Every row gives one point. The window is the flat piece filled in between its corners: a triangle in 3 columns, a solid with four corners in 4, and so on. A path goes straight from each point to the next, and from the last back to the first. List the points from which the path goes on through the window.
(in the rows, 128 means zero)

Window:
[[126 131 103]
 [141  85 151]
 [ 71 179 134]]
Path:
(1): [ 79 122 105]
(2): [ 85 147 106]
(3): [109 157 132]
(4): [145 140 162]
(5): [102 105 154]
(6): [ 39 144 127]
(7): [ 99 205 161]
(8): [114 149 150]
(9): [ 66 121 105]
(10): [100  95 102]
(11): [118 171 122]
(12): [152 169  97]
Through the window after points: 2, 8, 10

Window (6 x 6):
[[109 107  71  95 115 145]
 [123  89 123  80 157 114]
 [ 98 113 220 168 122  84]
 [162 220 154 163  92 154]
 [163 113  93 113 103 130]
 [104 111  91 126 139  73]]
Path:
(1): [144  86 111 115 185 126]
(2): [107  53 117 116 226 118]
(3): [104  95 102  88 102  98]
(4): [119 120 177 124 111  83]
(5): [ 94 116 168 192 148 119]
(6): [144 126  97 180 157 140]
(7): [134 180 145 129  94 114]
(8): [147 212 154 139  65 144]
(9): [166 174 137 176 156 146]
(10): [121  90 143 156 158 147]
(11): [112 116 162 117 121  92]
(12): [119 129 134 122 101  96]
(13): [118 121 152 179 141 166]
(14): [117 115  82 179 154 150]
(15): [138 146 142  96  77  96]
(16): [117 102 127  79 130 111]
Through the window after points: 4, 6, 8, 10, 16

Window, 9 rows:
[[232 140  90 124  71 144  86 104 139]
 [110  65 131 197 196 173 114 112 123]
 [125  84 159 154 176 144 127  73 179]
 [133 119 138 109 111 118 110 198  98]
 [101 134  85  86  87 123 128 132  95]
 [141 155 143 128 109 137 145 140  73]
 [110  40 141 164 151 112 159  95 115]
 [108 107 118 112  90 159 179 172 112]
 [223 196  62 153  65  98  99 125 165]]
Path:
(1): [117  78  88 104 172 140 180 129 119]
(2): [180 100 104  83 131 118 141 151  80]
(3): [126 126 126 154  98 134 119 146 110]
(4): [102 121 125 182 111 136 113 107 128]
(5): [158  73 122  97 174 111 179 142 136]
(6): [184 138  62 118 143 116 151 108 137]
(7): [137 137 129 155  85 142 108 115 125]
(8): [118 123 141 143  67 141 122 143 112]
Through the window after points: 8

Window, 11 rows:
[[ 95  99 105  22  90 116 104 147 167 152  88]
 [ 62 154 113  87  71 111  80 165 192 145 137]
 [ 83 136 115  98 122 117 115 125 189 175  64]
 [174 104 173 187 135 109 124 162  93 107 131]
 [164 188 111 142 141 126 133 168 100  96 143]
 [200 106 162 107 188 133 113  93 164 129 185]
 [133 109 102 170  76  81 190 123 126 115 124]
 [149 109 100 159 157 132 141 189 132 140 159]
 [104 110  68 104  86  89  79 160 212 112  57]
 [145  85 139 166 206 126 126 103  94  76 167]
 [142 129 149 171 132 144 183 180 138  65 134]]
Path:
(1): [103  91 141 174 117 168 131 131 128  77  94]
(2): [ 91 126 120 138 113 163 110 130 129 153 136]
(3): [152 121 113  84 118  20 162 149 209 120  40]
(4): [ 97 149 114 142 137  68 170 158 147  87 115]
(5): [159  85 114 144  70 146 126 118 143 161 115]
(6): [128 141  99 128 124 173  84 108 155 137 100]
(7): [114  94 134 114 150  57 164 173 152  96 157]
(8): [130 106 128 119 163  97 146 145 157 121 132]
(9): [114 119  75 114  60 183  55 165 110 138 123]
(10): [156 101 137 156 131 145 110 148 109 116 122]
(11): [148 139 180 161 126  39 155 176 133 107 144]
(12): [126 140 119 113 117  93 141 181 169 139  97]
(13): [121  98 105 145  90 142  93 141 140 122 143]
(14): [158 112 127 153 137 152 109 140 134 126 123]
(15): [128 152 147  76 119  60 144 149 174 134 130]
(16): [170 132 110 117 140  74 147 157 156 135 138]
Through the window after points: 2, 4, 8, 10

Window (14 x 14):
[[193  94 174  93  88 209 126 134 137  98 149 102 131 113]
 [105 135 180  99  88 148  56  77 114 155 164 172 121 157]
 [156  97  74 147  75 158 130 115 132 132   7 128 170 146]
 [120 115 150 189 129 123 122 106 110 110 139 149 116 124]
 [103 134  92 141  89 112 161 124 132  90 143  82 104  99]
 [163 123 131 122 157 174  59  86  68 117 116  90 170 152]
 [120  79 123 106 155 128 105 192 143 118  95  34 142  91]
 [162 147 122 154  92  32 134 120 143 136  99 162 106 116]
 [133  80 160 139  78 118 199 132  36 105 107 129 168 153]
 [126  88  59 120 151  60 169 167 124 198 151 149 138 104]
 [111 146  88 148 134  93 145 104 148 130  50 146 119 215]
 [130  98 193  72 119 165 107  61 131  77 132 138 129 112]
 [146 161 112 126 148 112 129 181 125 128  95 136 142  71]
 [142 110 144 144  92 101 155 159  60  70 122 125  37  64]]
Path:
(1): [132 108 148 120 123 124 144 129 119 139 114 128 100 104]
(2): [132 128 112 136  92 129  99 136 134  81 114 127 160 137]
(3): [134  60 117 126 109 119 107 115  91  90 115 171 141 118]
(4): [141 140 138 125  94 148 131 114 129 129  82 109 118 126]
(5): [152 139 149 125 127 116 155 119  75 157  72 125 132 139]
(6): [133  87 110 123 113 142 103 141 161  94 143 138 138 124]
(7): [ 94  64  96 131 105 109 149 124 142  40 157 124 200 163]
(8): [152 127 148 127 127 130 116 129  96 159  88 109  84 104]
Through the window after points: 3

Window, 14 rows:
[[ 64  85 160  85 132  95  90 171 125 125 115 147 137  67]
 [130 130 131 105  90 249 148 120 136 180  74 113 112 157]
 [138 189  98  95 148  84 152 110 171 124 152 160 150 183]
 [104 147 131  87 116 126  80 147  89  77  90 180 131  72]
 [190 133 136 108  54 131 165  59 219 131  94 169  41  74]
 [ 83  93  90 135 134 203  74 110 168 171 102 133 143 142]
 [122 163 107 169  89 167  91 126 127 134 154 125 128 119]
 [111 173  83 102 117 168 113 104  96 110 167 127 121  99]
 [ 91  75 116 120  76 109 153  71 103 154 139 188 116 121]
 [123 136 136 121 100 159 113 105  93 117 103  80  90 156]
 [ 66 121 167 157 107 119 118  71 128 101 145 128 153  91]
 [ 67 143 156 125 171 142 163 104  56 156 119 156  99 157]
 [130 120  79 127 129 165 169 129 141 115 133 161 116 132]
 [ 53 168 106 138  82 118 139 121 130  92 130 133  99  79]]
Path:
(1): [131 114 115 118 112 135 125  91 128 136 114 139 125 105]
(2): [ 77 151 120 151 140 123 143  95 116 143  82 115 138  93]
(3): [102 132 121 106 111 156 128 127 117 119 135 162 105 131]
(4): [106 123 188  94 103 120 110 127 162 110 179 148  85 148]
(5): [112 135 100 124 118 154 146 102 111 144  98 146 108 122]
(6): [ 91 127  86 139  79 148 125  85 145 150  75 133 165  58]
(7): [108 150 149 119 115 142 113 139 131  89 177 138  82 152]
(8): [119 113 159 106 112 161 180 119 157  86 149 225 105 187]
(9): [102 132  64 135 106 131 111  96 100 174 111  90 130  72]
(10): [118 147 117 120 181  90 162  87 133 190  82 137 158 100]
(11): [102 121 108 122  81 185 127 122 145 112 134 155 101 124]
(12): [ 86 161 141 107  98 166 129 120 145 122 144 177  96 149]
Through the window after points: 2, 8
